Rows are points. Two turns around zero, p and q, are shown by what they do to some points. Write where each new point lands after one turn and then the other. Backwards means that the second turn is done in reverse. Each puzzle has new turns, and all numbers are rounded.

Turn p:
[32  2] -> [32 -3]
[16 24] -> [19 21]
[-22  14] -> [-20  17]
[-26 -40] -> [-32 -36]
Turn q:
[ 23 -22] -> [31 -8]
[17 43] -> [-7 46]
[-3  0] -> [-3 -1]
[-37 -20] -> [-22 -36]
Where do these land?
p, then q: [34 31] -> [21 41]
q, then p: [-13  25] -> [-21  19]
q, then p: [ -2 -30] -> [  9 -29]
p, then q: [ 18 -24] -> [ 25 -16]
p, then q backwards: [-37  -2] -> [-30  22]

Turn p:
[-57 -35 -31 -16] -> [-12  45 -31 -51]
[ 40  -3   7 -18] -> [ 34 -16  -6  23]
[ 24  21 -10  -3] -> [20 -2 23 14]
[ 1 31 38 16] -> [-22 -41  22   7]
[ -8 -13  -4  20] -> [-19  14  -7   7]
Turn q:
[-16 -18   8  -7] -> [-23  -9  -1 -10]
[-11  38  15 -25] -> [  1  40  24 -17]
[ 48 -14 -54   0] -> [ 32   0 -61  26]
[-1 13 35 -6] -> [  5   3  26 -27]
[-20 -19  -3  39] -> [-15 -34  13  27]
Where do these land?
p, then q backwards: [ 28 -23 -16  12] -> [  5  18 -37   5]
q, then p: [  7  -6 -11 -37] -> [ 19  16  23 -20]
q, then p: [-28  -8   1  15] -> [-29  -2 -13  -9]
p, then q: [-8 55  9 18] -> [-22 -25  27 -41]
q, then p: [ 30  -3 -29 -35] -> [29 30 35  0]
p, then q: [-29 -15  46  27] -> [-58  -2  -7  21]

Turn p:
[ 43  38 -34 -13   6  28   5   1] -> [ 40 -28  23   8  49  -4  -1  -6]
[-39 -33  -6  18  34   1  15 -19] -> [-22   1 -42  32 -20  29 -13  -6]
[-26  13 -13 -20 -22 -40 -24  31] -> [ 12  34 -12 -41 -10 -28   0 -32]
[-42  14  19 -46 -54  -6 -21  42] -> [ 28  39  26 -62 -43   1   9 -28]
[  4  42  -1 -17  -5 -13 -10   8] -> [  8   5  21 -13  16 -19  12 -31]
[ 47   2  12 -16  15  10  20 -19] -> [ -6 -22  38  25  19  -6 -22  16]
[ 32   8  -6   5   3  13 -29 -35] -> [ 11  10  14  34  28 -12  20  22]
[-42 -44  21  39 -20 -10  42  -8] -> [-32 -25 -37  -2 -67  13   4  19]
[ 25 -19 -17   2  10   5   9   7] -> [  6 -12  -8   3  17   0 -24  20]
[ -1 -22  25  50  35  12  -6  -9] -> [-48  -3 -23  18  13  29  15  27]
Turn q:
[ 11 -25  -6  52 -18  32   6   8] -> [ -3 -26 -40  -2 -20  33  -3 -34]
[  5   5 -26  17  14  20   6   7] -> [  7 -16 -19  20 -22   5   7   8]
[ 10 -22 -15 -36 -19  20  -2 -22] -> [ 45  12 -10 -16  12 -11  21 -11]
[ 14   2   1 -17  -2  37   8   2] -> [ 26  20  -3   6 -19  11  16  -9]
[ 45   2   6 -33   8 -33  -2 -12] -> [ 14  34   4   9  15 -44 -28  -5]
[ 21 -28 -38 -16 -15  -8   4 -10] -> [ 29  -9 -27   6  23 -28   9 -15]
[ -9   5   4  23 -30  21 -17  26] -> [-17 -21   7 -11 -24  14  18 -31]
[-55  32  34  13  46 -42 -46  11] -> [-43 -29  69 -15  -3   4 -35  51]
[ -9 -25   9  -8  -5  21  37  32] -> [  7   8   1  30  17  40  20 -21]
[-56  64  21  32  15 -46 -11   8] -> [-83 -15  38 -11  -9  -3  -5  50]
[ 23 -11   9 -27   7 -22  16 -50] -> [ 20  40 -20 -15  30 -21 -22  17]
Where do these land?
q, then p: [ 12  21 -17  13 -19   3  15 -27] -> [ 27 -10 -18  -7  -5 -19 -10 -26]
p, then q: [ 16  12  13 -33   6 -24  26  10] -> [  2   1  25 -39  16  -5 -24   2]
q, then p backwards: [ 21 -17  -4  25  25 -13   6  47] -> [ -1  -2  -8 -15  39   1  37 -35]
q, then p: [ 19 -35   9  -6 -31 -31   9 -32] -> [  4  21  -3  39  33 -11 -20 -33]
q, then p: [-49 -12  13  -2  16  22   4 -17] -> [ 11  -9  24 -20  11  44 -22   9]
q, then p backwards: [-46  77 -12  17  10  18 -56 -28] -> [ 13 -30  62  28 -78  -8  27  15]
p, then q: [ -1 -26  -2 -40  21  11   4 -29] -> [-19 -16  -1 -26 -43   2 -17 -17]
p, then q: [ 18 -31  26  25 -18  26  -7  11] -> [  1  -2  30  33  -4  22  26 -24]
p, then q backwards: [ 10  11 -26   0 -10 -13  -1  66] -> [ -2 -33   8   2 -28 -11 -29 -51]

Turn p:
[ 24  -5  17  -7  17  39  24 -12  17  15  18  12] -> [-12 -23 -38 -25  -2  13 -10 -10 -14  25 -15  17]
[-23   3 -13  17  -9  -2  22 -11 -19   4  23  24] -> [  4  -1   7  -1   7  -8   7 -52 -13  -2  10  -4]
[-15 -14 -16  10   7  -6  20 -14  18 -21  28  -7] -> [ -5  22  -2  14  12  -2  -7 -14 -36  20  15   5]
[  8   8 -14   5 -17  -1  15 -12  15  23 -14 -28] -> [-19  19   1 -22  10  29  13   8   3   2   6 -18]
[  0  12 -17  -2  19 -19  21  -4  23  16 -10  23] -> [  0  12 -31  10  -1  13  31 -10 -16 -14 -11  -5]
[  3   1 -23   7   8  31  20  28  18   4  17  -4] -> [ 24   5 -21 -25  28   8 -15  -1 -25   6  -7  -4]
[ 15 -54  -7 -11  -5 -15 -72 -10  17  16  -7   1] -> [ 20  27  25  15 -31  29  -2  28  30   1  -2  63]
[-15  15 -16  -6   8  -6  -1  -7 -16   2 -97   3] -> [ -8 -21 -14  11   6  10  44  34  28 -61  42 -16]
[ -9  12 -10   5  -5   6 -38 -18  -5   6   4  14] -> [ 13   4   1  19  -2  12  -8 -18  36   0   6   7]
[ 64  12  18  17  -8  18  11  46  27 -50   3 -21] -> [ 17  16 -32 -40 -11 -46 -25  55  -8  38  -6 -25]
[-17 -14  10   5   2  -3  14  -9 -63   3 -22  19] -> [ -6 -44  27  -3   1 -24  29 -22   7 -23  21  10]
[-17 -10  24 -11 -15  -8 -18   5  10  15  19  15] -> [ -6   7  13   6 -21   4 -24 -16   2 -14 -24  16]
[-17  12  50   0   9 -14  -4  -2  14   6  -4 -35] -> [-52   5   8  12  10 -10 -19  21   9  -7 -25  -4]
[ -1   9 -23   1   2 -12 -37   2 -60   9  22  -3] -> [ 36 -18  47  19  15  -4  15 -18  33  15  -7  -3]
[  2  13  21 -29 -13  -7  22  17   3 -46  20 -14] -> [ -6 -10   8   9 -20 -24 -30  17 -35  15  -4 -37]
Turn q:
[-26  26   3   9  -5   1 -47  14   8   5  17  58] -> [ -5 -15 -48 -19 -36 -29 -10  -3 -35 -16  19  27]
[  1  -7  37  19 -17 -13  27  10 -34 -30   4  -8] -> [ 32 -34  29  22 -12   1   6   5  -6  25  11 -26]
[ 17  -1  -1  -6  12 -10   5 -14   9 -33 -14   2] -> [ 28   6  -6  -4   6  10  -4 -11  24 -10   8 -16]
[ 10 -10 -26  -8 -16 -17   0  19  17   5   2 -21] -> [-18   8  11 -11  18 -13  -5  27  26   1   8  -1]
[ 17   7 -26  -5  -5  34  16   7   7 -14 -13 -29] -> [  0  41  27  -2  18   2  16 -10  13   9  18   4]
[ 23  -1 -20  -4 -40  -8 -46   9 -25  26   5  14] -> [-20 -14   5   1  17 -58   0  11 -19 -39   4   7]
[-50 -15  -4  18  37  -5 -43 -13  14  22 -25   7] -> [-30 -14 -68 -20  10  16  26  -9 -14   6 -20  -1]
[ 31   5 -11  34   3  -4  34  -8   7 -10   3  22] -> [ 20  12   1  30 -29 -17   2 -11  38   5  -5   3]
[-12   7  26 -12   4  12 -19  11  28  17 -33  22] -> [-30   0 -31   7  -8  27  -6  -9 -16 -20  29  -1]
[ -4  21   8 -24  -5 -15  18   1 -37  16  13 -35] -> [ 13  -4  40   3  11  17   7  37 -24  -5 -21   4]
[ 43 -25  -1   8  35  -2  23   3   4 -11  19 -34] -> [  3  25  31  -8  -9   3  -3  -4  35  12 -30 -44]
[-52  16  54  -8 -20  15   6 -37   9  -2  -1 -14] -> [ 16 -11 -18  24  20  43 -27  -3 -52  34   7  10]
[  2 -24 -38 -21  17  13  24  -2  -8   9  24  16] -> [-10   0  26 -26  -7  -2  -4 -21  27  -2 -28  32]
Where do these land?
p, then q: [  9 -25 -23 -38  22 -12   0  35  19 -24  10  14] -> [  2 -11  34  20 -16 -39  34  -5   3 -26  12 -16]
p, then q: [  8 -15  37 -23 -42   3 -17   5 -30 -15  31 -13] -> [-28 -33 -14  17  22  -2 -33  11 -35 -11  15 -29]
q, then p: [-31   2 -15  13 -10  -9 -22 -10 -17  -8   4  24] -> [ 21  -3   9   2 -18   6  37  -7 -22   1   6  15]
q, then p: [ 26 -22  13 -26 -29   4 -20 -36  11  23  -9   6] -> [  1   7  -3  49  22 -23  -2  10  23   8  21  26]
p, then q backwards: [ 17  27   7  16  25  -2 -13  31  27 -30 -18  23] -> [ 16  25 -13  37  -1 -37 -29 -22  19  -2   5   8]
q, then p: [-28  29   6   9   9 -20   4   2 -29  29 -18  -6] -> [ 19 -18  -2 -38  12 -26  11  -4 -22 -20  18  -2]
p, then q: [ 13  28 -28  23  -9  42 -16  21 -27  32 -16  -2] -> [-11  44   7 -26   7  28 -32 -18  33 -17  -5 -21]
q, then p: [ 11 -20  10  21  14  36  15 -31 -11  28  33  -9] -> [-39  -4   0   0   3   6  25  -3  48 -30  19  -2]
q, then p backwards: [ -9 -15  17   3  -2 -15  20  -9  35   8  31 -29] -> [ 16  16  14 -14  -2  16 -22  -3  22  -7  28 -38]
p, then q: [-26  43 -30   6 -11   4  11 -35 -34  12   4  25] -> [ 18  30  -4  15  28   8 -23 -21  12  38 -44  -9]
q, then p: [-17 -15  29  -7  -8  -4  17  27  22 -24 -22  15] -> [  7  10  13 -16   8  23 -37 -19  -9  25  -6  26]
q, then p: [ 17 -14 -14  18  17 -23  29  27   3 -12  -5 -11] -> [-22  28 -12 -24  -3  13 -20  16 -20  -9 -16 -10]
q, then p: [ 10  -1  -8 -14  22  -6  -9 -26  31 -20 -25 -37] -> [  7  -9 -37  14  35  22  -6  26   2  22  -8 -18]
